Each point is reached from the start by the listed moves, each made once or not at all, plus a little noise. Say if it took an odd or an even number of moves. Then give how often each move was made.
In the rows, 128 means zero.

Moves:
(1): [123 127 201]
(2): [ 70  91 112]
Start: [151 144 132]
Points:
[144 142 205] => odd (1, 0)

Moves:
(1): [166 121 121 107 178 146 147]
(2): [133  93 137 139 185 181 115]
(3): [133 119 155 117 128 138  91]
(4): [119  84 174 170 130 117 111]
Start: [120 118 119 128  90 124 151]
Points:
[159  26 193 150 200 193 103] => even (1, 1, 1, 1)
[155  30 169 162 200 187 140] => odd (1, 1, 0, 1)

Moves:
(1): [ 99 174 194 118 156 186  80 131  82 122]
(2): [130 158 106 102 193 143  95 102 147 121]
(3): [117 120 148  68 109 118 161 142 169  94]
(4): [164 117 117 149 129 162 170 133 147 161]
(5): [ 91 132 113  83 127 135 129 185 113 131]
(6): [115  67 117 104 136 124 112 112 108 126]
(7): [188 156 109 129  93 112 153 146  92  91]
(8): [110 119  97 147 120 148 101 136 142 121]
(9): [140 110 149 135  91 122  71 123 149 168]
Start: [150 123 113 137  98 119 124 115 123 125]
Points:
[110 153 172  36 108 208 151 191 122 128] => even (1, 0, 1, 1, 1, 0, 0, 0, 0)
[197 207 165 109 118 168   7 109  90 115] => even (1, 1, 0, 0, 0, 0, 1, 0, 1)
[223 124  91 127  28 141 137 193 115 160] => even (0, 0, 0, 1, 1, 0, 1, 0, 1)
[193 204  97 146 147 232  79 124  90 103] => odd (1, 1, 0, 1, 0, 0, 1, 1, 0)
[140 151 161  90 130 227  34 110 186 148] => even (1, 1, 1, 1, 0, 0, 0, 1, 1)
[123 104  76  75  66 172 172 193 176 119] => even (0, 0, 1, 1, 1, 0, 0, 1, 0)

Moves:
(1): [106 126 125 142 123 114 114 135 178 131 148 111  81 125]
(2): [151 119 136 126 102 122 155 153 128 138 105 133 150 129]
(3): [146 145 130 140 143 125 101 166 103 143  98 138 151 114]
(4): [134 133 124 146 124  96 117  70 144 115 154 138 130  99]
(5): [128 111 137 125 169 133 116 136 108 104 129 152  97 118]
(6): [141 155 134 142 123 133 150 148 103 139  90 144 134 140]
(7): [131 104 141 129 112  97 119 139 117 145 112 108 122 146]
(8): [114 110  90 138  86 114 114 150 141 100 104 139 135 136]
(9): [ 95 139 138 138 122  92 134 170 141 122 151 117 128 157]
(10): [114 150 121 125 121 108 129 155  98 173 110 148 138 104]
(11): [155 103 135 160 121 144 137 156 119 125 153 145 122 159]
(12): [134 135 169 153 116 150 129 154 110 129 126 136 113 117]
(13): [131 123 148 139 136 141 113 142 141 148 135 157 125 142]
(14): [134 131 117  99 110 120 124 136 133 129 131 129 109 140]
Start: [123 143 119 138 106 130 126 121 122 120 134  92 116 105]
Points:
[108 157 209 219  78  38 128 244 112 185 115 159  59 100] => even (1, 1, 0, 1, 1, 1, 1, 0, 1, 1, 0, 1, 1, 0)
[117 131 207 183 116 130 133 236 107 123 143 145  91 124] => odd (0, 1, 0, 0, 1, 0, 0, 0, 1, 0, 0, 1, 1, 0)
[109 181 171 184   7   9 143 235 122 191 108 102  68 115] => odd (1, 1, 0, 1, 0, 1, 1, 0, 1, 1, 0, 1, 0, 1)
[122 166  82 143  63  98  66 229  98 174  74 159 135 102] => odd (0, 0, 1, 0, 0, 0, 0, 1, 0, 1, 0, 0, 1, 1)

Moves:
(1): [127 139 108 129 123 125 122 136 115 119 139 121 130 127 137 128 126 131
 121 129 128 118 136 124 133 136 118]
(2): [118 139 120 144 129 116 132 116 118 136 135 120 119 123 118 130 141 145
 125 140 121 130 130 123 135 129 118]
(3): [133 133 136 121 142 134 148 116 136 133 129 123 136 125 123 124 131 119
 146 125 133 128 124 132 130 133 142]
(4): [137 115 116 132 147 123 139 132 141 117 132 122 136 161 119 130 124 138
 146 120 116 133 105 132 121 119 138]
(5): [134 132 131 124 131 122 128 117 121 131 138 136 120 131 124 123 132 122
 133 138 126 134 137 134 129 134 127]
(6): [129 111 101 129 123 136 113 136 139 139 136 116 138 112 109 137 146 116
 125 123 113 118 106 128 138 124 128]
(7): [124 130 119 140 128 142 138 130 130 107 137 152 121 135 129 129 118 145
 132 125 119 122 132 131 117 117 125]
(8): [124 127 113 116 126 119 128 126 113 119 126 134 128 129 142 114 127 136
 117 125 119 134 117 112 119 116 109]
(9): [134 139 121 124 140 131 136 143 128 115 129 137 125 127 132 122 132 131
 132 128 118 131 133 129 131 130 119]
(10): [130 135 118 137 131 115 138 128 132 129 129 133 142 124 130 136 124 112
 111 127 124 137 130 125 133 129 132]
(11): [127 112 130 120 118 133 131 123 123 115 132 118 119 123 124 120 106 148
 141 128 131 139 121 134 133 129 121]
(12): [127 119 136 138 134 133 125 128 121 141 134 143 131 145 138 123 135 138
 122 128 118 129 122 130 137 126 133]
(13): [132 138 119 106 124 117 139 141 138 116 135 125 141 142 132 134 142 118
 128 107 118 129 135 142 137 136 122]
(14): [112 121 141 120 126 138 115 126 119 130 132 118 131 129 137 132 120 123
 129 131 136 136 134 133 120 126 115]
(15): [130 132 126 135 126 125 126 107 130 130 122 125 144 134 125 138 118 130
 136 146 124 125 125 131 125 122 118]
(16): [138 132 136 129 127 136 134 127 126 144 141 136 139 122 129 117 123 146
 119 130 137 127 124 125 122 134 142]
(17): [132 117 124 138 131 108 130 115 134 137 135 137 127 117 130 126 142 130
 120 128 136 134 124 110 126 131 125]
(18): [138 137 139 111 112 134 130 128 134 122 131 132 125 126 135 134 137 129
 118 143 141 129 132 110 128 119 125]
(19): [118 135 136 119 127 114 137 135 132 134 134 130 124 125 131 135 129 118
 136 143 135 111 126 134 136 129 110]
(20): [120 129 130 136 121 124 108 131 121 122 119 133 139 114 120 126 128 132
 116 135 125 143 115 130 131 119 134]
(21): [125 130 120 123 129 126 112 128 148 125 129 128 128 149 128 117 142 125
 138 133 138 130 114 142 125 117 103]
(22): [127 127 127 132 123 124 133 137 124 129 126 140 122 132 126 137 122 116
 127 130 135 136 133 114 131 133 130]
(23): [134 125 114 127 136 131 121 117 114 127 124 132 120 134 134 140 128 143
 125 129 138 127 131 130 118 121 119]
(24): [151 133 136 122 109 124 128 127 110 120 124 140 120 134 127 129 132 124
 122 129 139 131 137 131 129 130 119]
Start: [139 115 113 111 139 147 134 131 111 147 122 127 124 116 108 127 138 138
 119 132 132 135 127 132 125 137 118]
Points:
[124 135  77  95 167  93 151 148 107 147 175 152 158 159 130 103 184 164
 126 146 120 161  79 125 138 129  55] => odd (1, 1, 1, 1, 0, 0, 0, 1, 1, 0, 0, 1, 1, 1, 0, 1, 1, 0, 1, 1, 1, 1, 0, 0)
[137 116  75  69 117 112 137 120  95 169 164 129 136  95 121 143 194 161
  81 155 141 131 105  98 124 119  51] => even (0, 1, 0, 0, 0, 1, 0, 1, 0, 0, 0, 0, 1, 1, 0, 1, 1, 1, 1, 0, 0, 0, 1, 0)
[144 107  14  84 164 104 139  97 105 119 170 111 138 164 101 131 173 161
 164 143 114 169  85 137 131 127  19] => even (1, 1, 1, 1, 1, 1, 0, 1, 1, 0, 1, 0, 1, 1, 1, 0, 1, 0, 0, 0, 1, 1, 1, 0)
[125 119  85 121 140 155 129 147  89 110 171 171 111 159 132 110 118 151
 127 151 123 166 142 148 137 136  58] => even (1, 0, 0, 0, 1, 0, 1, 0, 1, 1, 1, 1, 0, 1, 0, 0, 0, 0, 0, 0, 1, 1, 0, 0)
[126 123  64  94 118 125 127 119 120 123 200 147 127 137 115 136 184 169
 131 181 109 131 113 150 158 120   7] => odd (1, 1, 0, 0, 1, 1, 1, 0, 1, 0, 1, 1, 1, 1, 1, 0, 1, 1, 1, 0, 1, 0, 0, 0)
[138 122  85 113 184 114 169 109 121 132 195 168 146 169 109 109 160 192
 145 150 123 180  87 171 127 120  69] => odd (0, 1, 1, 1, 1, 0, 1, 0, 1, 1, 1, 1, 1, 1, 0, 1, 1, 0, 1, 1, 1, 0, 1, 0)

Moves:
(1): [110 121 146 107  99 119 142 122 123 129 119 125 136 142 143 150 135 135
 117 130 129 132 137 128 125 114]
(2): [129 125 128 130 128 115 129 117 136 124 129 112 130 147 124 120 133 136
 142 151 128 126 133 127 112 136]
(3): [137 122 130 121 157 126 108 147 144 125 135 129 136 128 134 124 134 119
 138 134 121 110 119 147 117 137]
(4): [117 118 142 119 116 132 130 144 130 141 130 132 124 124 122 107 122 141
 104 115 130 111 140 126 136 148]
(5): [127 151 133 130 122 133 127 142 114 118 114 129 144 119 129 111 134 122
 113 141 128 143 122 135 112 126]
(6): [137 125 128 120 134 138 131 113 140 137 119 124 137 124 109 114 140 108
 135 141 122 129 148 132 112 129]
(7): [104 127 143 125 112 154 145 116 132 106 138 129 126 118 113 132 163 147
 132 105 115 149 131 122 152 134]
(8): [128 146 137 117 125 157 144 141 131  99 132 136 147 116 120 118 122 112
 122 135 118 109 122 133 137 114]
(9): [147 111 122 136 133 128 115 127 136 120 132 120 114 152 132 136 117 134
 126 143 115 136 121 124 116 139]
(10): [131 134 114 132 125 112 141 118 156 126 127 145 111 133 127 121 117 132
 138 116 119 133 121 147 120 140]
(11): [124 129 143 139 127 148 120 124 140 117 133 125 127 121 132 141 121 130
 136 118 133 110 114 130 147 119]
(12): [144 127 116 127 142 124 107 110 128 120 122 123 118 113 127 146 139 152
 122 128 127 136 132 120 130 116]
(13): [146 129 131 146 110 125 128 123 138 129 124 144 134 136 115 106 144 134
 116 135 112 113 106 137 134 115]
(14): [145 141 139 131 126 131 113 121 137 151 153 100 104 133 143 148 137 116
 111 147 117  94 113 141 135 108]
(15): [139 125 133 113 121 124 122 143 139 115 105 137 122 131 155 133 136 127
 113 123 139 114 103 106 119 128]
(16): [136 130 123 112 123 129 131 142 127 120 116 131 133 123 131 137 119 137
 124 114 148 142 100 123 132 140]
(17): [149 138 144 121 147 145 142 138 105 150 130 133 132 126 143 121 124 122
 130 107 146 114 132 139 147 141]
(18): [147 145 154 144 122 128 138 141 145 117 127 138 155 127 107  95 139 147
 139 108 126 130 125 116 148 131]
(19): [135 122 132 134 135 144 129 135 133 118 133 138 127 126 117 135 126 135
 115 129 156 128 127 111 109 140]
(20): [130 130 124 128 116 122 132 133 123 127 110 119 143 155 127 124 128  90
 101 147 139 100 121 133 144 118]
(21): [125 133 112 120 124 131 133 134 113 130 107 123 138 148 120 129 131 128
 116 119 118 128 118 130 118 125]
(22): [121 148 111 103 161 106 143  94 127 140 133 104 130 129 156 120 117 113
 115 110  95 147 118 153 107 112]
(23): [125 118 139 143 146 112 141 122 128 129 119 140 119 115 125 135 121 121
 123 126 105 133 105 126 130 157]
(24): [132 127 139 125 102 134 115 122 113 118 143 125 120 152 119 124 110 114
 138 129 135 132 148 127 119 159]
Start: [140 161 111 121 148 138 118 122 148 117 111 129 129 126 168 132 121 125
 135 130 118 141 133 132  93 114]
Points:
[212 198 120 121 121 156 105 138 196  84 107 141 104 122 162 106 115 155
  55 155  84 105  61 168  96 107] => odd (0, 0, 0, 1, 1, 0, 0, 1, 1, 1, 0, 1, 1, 1, 0, 1, 0, 0, 0, 0, 0, 0, 0, 0)
[192 172 150 123 164 188 104 139 249  12 107 161 134 108 167 125 161 173
 147  87  72 116  70 125 127 119] => odd (0, 0, 1, 0, 0, 0, 1, 1, 1, 1, 1, 1, 0, 0, 1, 0, 0, 1, 0, 0, 0, 0, 0, 0)
[194 179 123  84 186 164 105  86 218  27 120  97  81 164 197 186 115 130
  97 111  55 124   9 152  45 169] => even (0, 1, 1, 0, 0, 0, 1, 1, 1, 1, 1, 1, 0, 1, 1, 1, 0, 0, 1, 0, 1, 1, 1, 1)
[208 190 128 112 162 157 165 137 180 113  75 144 170 153 124  85 125 146
 152  88 159 148 116 135  69 170] => even (0, 1, 0, 0, 0, 1, 0, 0, 0, 1, 0, 0, 0, 0, 0, 1, 1, 1, 1, 0, 1, 0, 0, 0)

Moves:
(1): [116 152 125 133 114 112 114 150 100 137 149 122 147 108 159 134 139 128
 105 134 107 120 116 138 128 107]
(2): [146 139 150 115 114 129 134 127 127 139 127 127 137 143 138 140 153 145
 154 133 141 135 140 139 130 121]
(3): [139 142 151 129 134 135 114 124 130 128 133 118 124 122 114 127 126 124
 141 136 120 128 129 119 135 149]
(4): [155 129 130 136 135 107 109 134 159 100 155 121 107 184 121 133 159 109
 116 102 131 123 123 154 103 140]
(5): [143 115 138 136 147 114 131 120 126 130 127 131 123 118 133 132 132 109
 139 122 120 132 137 139 109 102]
(6): [142 130 144 131 104 104 158 140 114 108 168 135 136 139 102 135 110 127
 107 141  99 130 127 121 153 124]
(7): [161 142 127 140 114 125 122 123 142 114 137 106 149 112 133 145 126 147
 119 118 120 125 154 112 140 133]
(8): [117 126 142 157 118 120 122 149 120 138 136 120 131 110 137 144 120 120
 111 134 130 121 135 132 138 135]
(9): [119 131 114 121 139 103 138 113 123 143 128 136 132 120 138 141 125 140
 131 111 137 103 124 121 116 117]
(10): [114 148 115 116 134 145 104 118 138 132 117 120 115 111 137 137 115 112
 126 113 134 123 140 127 144 127]
(11): [102 106 126 140 118 120 118 129 140 119 170 115 139 134 130 143 101 113
 144 143 152 131 159 120 137 134]
(12): [115 104 125 129 122 131 120 137 141 133 123 113 119 117 150 140 147 112
 127 130 139 124 142 123 133 129]
(13): [108 110 110 126 138 145 127 143 129 135 148 149 144 139 120 148 145 154
 119 121 128 136 134 155 108 123]
(14): [148 135 120  84 120 110 131 147 128 156 121 148 126 114 134 141 116 109
 152 145 124 164 109 162 116 116]
(15): [156 103 122 133  92 138 140 141 103 154 128 147 143 121 149 118 128 119
 127 120 103 160 131 124 128 131]
(16): [111 128 158 113 135 114 129 132 102  98 119 114 141 112 106 144 115 136
 116 144 141 161 150 123 123 127]
(17): [130 141 122 120 160 121 126  89 148 126 113 144 149 161 111 113 148  96
 108 136 123 113 159 164 105 128]
(18): [118 138 120 125 112 121 131 128  99 137 116  94 143 135 130 163 134 145
 145 139 136 124 144 117  89 110]
(19): [139 112 147 165 128 132 102 136 132 154 104 142 125 129 115 125 154 144
 138 125 136 126  97 111 125 122]
(20): [113 122 149 120 156 133 111 124 160 127 114 125 118 133 142 126 128 127
  97 110 118 124 113 132 114 112]
(21): [125 155 135 153 137 111 118 131 133 131 130 113 150 149 128 126 131 125
 147 117 113 119 108 122 138 144]
(22): [120 127 121 121 112 120 112 143 129 112 125 108 107 133 137 117 116 120
 158  98  83 137 142 123  94 132]
(23): [104 125 113 121 119 152 116 172 139 129 132  99 142 109  97 128 141 137
 117  94 167 112 129 110 119 111]
(24): [103 127 137 121 113 127 146 108 144 129 137 129 121 134 139 126 127 136
 110 132 127 150 116 124 127 124]
Start: [160 118  94 147 111 108 124  88 101 111 155 114 141 115 135 108 133 146
 104 126 148 130 133 120 124 139]
Points:
[158 156 147 176  57  50  90 115 139 172 249 106 209 107 139 224 118 177
 138 131 141 157 142 121 167 142] => odd (0, 1, 1, 0, 0, 1, 1, 1, 1, 1, 1, 0, 1, 1, 0, 0, 0, 0, 1, 0, 1, 0, 0, 1)
[178  94 182 143  74  67  54 211 113 152 202 116 208 137 113 184 243 116
  21 114 138 187 149 207  60  96] => odd (1, 1, 1, 1, 0, 1, 0, 1, 0, 0, 0, 1, 1, 1, 1, 1, 1, 0, 1, 1, 0, 0, 1, 0)
[121 143 171  72  91  11  70 112 136  91 226  67 132 146 185 170 128 126
 122 107 121 199 147 169  43 108] => odd (1, 1, 1, 1, 0, 0, 0, 0, 1, 0, 1, 0, 0, 1, 0, 1, 0, 0, 0, 1, 0, 1, 0, 1)
[184 210  74  93 116  55  88  71 206 126 171  79 187 171 130 163 193 120
 107  49 182 118 152 176  83 122] => even (0, 1, 0, 1, 0, 0, 1, 0, 1, 1, 0, 0, 0, 1, 0, 0, 1, 0, 0, 0, 1, 0, 1, 1)
[126 147 199 120 123  60 109 113  96 148 155  75 193 115 142 218 159 166
 125 151 139 217 137 175  42  94] => odd (0, 1, 1, 0, 1, 0, 0, 1, 0, 0, 0, 0, 1, 1, 0, 1, 0, 1, 0, 1, 1, 0, 0, 1)
